Each row of a before or after table is a point. One or more steps were done to the points. Then noise was added and the rows were shuffled. The steps act on columns, c1 being the first. What was done? A step turns or swaps two columns, mirrors them in a line or flattens them onto one, adds a multiple of one to another, or multiplies or shifts one. Angles are multiples of 10 degrees, from the lower column toward the higher: turns from -170 to 170, lines from 10 to 170 but not 90. Use the fewest steps. Two steps may share a column if one is a turn and the other turns, adds or multiplies; they go together, in the order done. Otherwise the lowest column goes first.

Before, 9 rows:
[[ 2.0 -5.0  1.1]
 [ 0.7  0.0 -0.1]
 [ 1.0 -1.0 -1.6]
 [ 1.4  2.9 -3.6]
 [ 2.4 -0.9 -0.8]
 [-4.5  3.4 -0.1]
 [ 0.9  2.5  1.2]
 [ 0.2  2.7  0.6]
 [-5.5  1.1  0.6]]
After, 9 rows:
[[ 0.8 -1.5 -1.8]
 [ 2.4 -1.6 -1.4]
 [ 2.0 -8.1  0.7]
 [ 0.3  0.2 -0.1]
 [-4.6  5.4  0.8]
 [ 0.8  4.3 -3.7]
 [ 1.1  4.1  1.1]
 [ 0.4  4.0  0.5]
 [-5.4  1.7  1.4]]
Steps: turn c1 and c3 by -10 degrees; multiply c2 by 1.6

Before (11 x 6):
[[-0.2 -0.2  2.6  4.0 -4.1  2.4]
 [-1.3 -2.8  0.7  2.5 -5.4  3.2]
 [ 1.2  1.6  2.3  2.9 -3.7  2.6]
 [ 1.2 -1.3 -3.3 -1.1  2.1  0.3]
 [-1.9  5.3  3.4  0.4 -2.6 -2.5]
 [-3.3  3.8  3.6  1.3 -3.8  1.0]
 [ 1.3  3.4 -1.6 -5.8  2.2  2.2]
 [-1.8  3.1 -2.7 -0.2  2.8  2.3]
 [ 0.2  0.5  1.2 -4.6  0.2  3.1]
 [-1.1  0.4  1.4 -4.6  4.1  2.0]
 [ 1.2 -1.0  2.2  3.2 -1.9  3.0]]
After, 11 rows:
[[ 1.6 -4.0 -3.5  3.6 -0.5  1.5]
 [ 2.8 -3.8 -2.6  2.6  1.5  0.8]
 [ 2.6  0.1  4.8  0.2  0.6  1.7]
 [ 1.7 -5.5 -2.4  1.3 -2.8  2.9]
 [ 0.6  2.9 -0.4 -2.6  3.0  2.7]
 [ 1.2  2.0  0.5 -3.4 -1.3 -0.7]
 [-3.1 -2.7  0.3  3.3  5.6 -0.2]
 [-1.5 -3.8 -0.9  3.9  3.8  2.9]
 [ 1.1  4.2  4.9  0.6  0.4  2.2]
 [ 3.2 -2.0 -2.8  2.9 -1.3  1.0]
 [ 2.6  2.1  5.5 -2.3  3.4  0.3]]
Steps: turn c1 and c6 by -50 degrees; swap c2 and c5; turn c3 and c4 by 80 degrees
